Each wall is flat, endless, passes through zero and stands at right angles to its row. A trip goes straight from one point to another. List the walls that it crosses, first one first.
In the rows, zero is written as 128.

Walls:
(1): [133 151  71]
(2): [100 108  78]
(3): [141 106 117]
(4): [100 136 112]
(5): [172  88 111]
(6): [112 113 134]
(7): [126 144 146]
(8): [164  78  93]
(9): [ 98 143 129]
Trips:
[143  89 115] to [140 141 179] -> 2, 7, 8, 3, 5, 6
[143 148 136] to [133 148 146] -> 1, 9
[111 117 100] to [130 113 131] -> 9, 1, 4

Walls:
(1): [133 125 141 169  98  82 146 160 105]
(2): [124 126  92 133  75 125 125 112 106]
(3): [161 138 116 249 140 132 144 133 110]
(4): [ 71 127 104 142 183 141 143 131 138]
(5): [142 134  92 143 126 121 112 167 145]
(6): [ 92 149 175 106 103 102  98 100 130]
Trips:
[123 129 149 129 116 122 134 139  76] to [132 122 132 130 124  69 131 110 110] -> none
[117 121 128 127 160 135 100 160 130] to [ 57 128  94 149 128 115 126 103 138] -> 6, 2, 3, 5
[115 108 152 140 137 117 127 151 118] to [119 137  88 178 114 157 131 136 171] -> 5, 6, 2, 1
[136 127  73  91  96 170 117 110 113] to [152 143 136 140 115 120 143  85 118] -> 5, 3, 6, 1
[100 177 130 145 160 131 106 155 150] to [155 135  88 155 125 139  97 155 124] -> 6, 1, 2, 4
[101 124 109 150 146 158 116 169 153] to [151 154 169 149 140 139 138  90 138] -> 5, 6, 4
[138 136 149  97 144 104 117 156 120] to [ 98 122 145 121 105 127 151 142 121] -> 5, 2, 4
[110 144 120 156 153 110 123  92 180] to [133 159 181  74 133 137 135 104 112] -> 5, 3, 4

Walls:
(1): [183  90 115 179  85 171 126 155 112 150 109 134  81  87 133 107  88 130
 162 155]
(2): [ 92 146  97 138 156 109 156 105 153 147 129 121 135 147  92 171 141 127
 120 169]
(3): [140 123 151 100  77  98 163 113 131 157 126 120 155 117 120 125 130 159
 122 144]
(4): [134 130 148 114  90 135 170  97 100 145 169 137 111 166 129 139 103 116
 133  99]
(5): [110 113 147 117 156 101 160 106 151 148 118 121 105 107 128 131 117 155
 143 123]
(6): [145 163 131 101 142 151 150 138 145 158 135 138 139 116  84 116 139 120
 178 134]
(7): [149  84 135 116 128 143 107 145 112  91 162 115 113 164 111 143 115 138
 104 136]
(8): [105 147 134 133  65 126  97 156 116 125  84 156  93 180 153 117 103 104
  91 162]
(9): [118 115  57  99 113 137 131 142 166 109 162 133 106 119 123 103 123  31
 142 130]
(10): [157 172 153 143 122 133 161 108 158 138  90 135 143 157 154 184 137  95
 126 109]
(11): [139 124 122 143  73 129 105 142  98 137 106 123 130 101 100 148 152 145
  94 130]
(12): [132 152 138  95  79  93 131 154 126 105 135 145  67 147  73  87 117 111
 118 106]
Trips:
[169 105 134 135 131 117 120 131  81  93 112 134 135 114  83 130 124 159
 119 108] to [123  73 187 138 147 105 177 137 185 146 102  91 136 139 154 147 158 119
 117  96] -> 5, 10, 12, 1, 11, 2, 7
[ 91 117  84 135  98 134 156 169 119 130 151 189  85 145  84 154 167 152
 165 143] to [108 126 153 131  47 149 137 132 144 122 128 123 118 121 156 133  99 142
 128  87] -> 3, 2, 6, 10, 7, 9
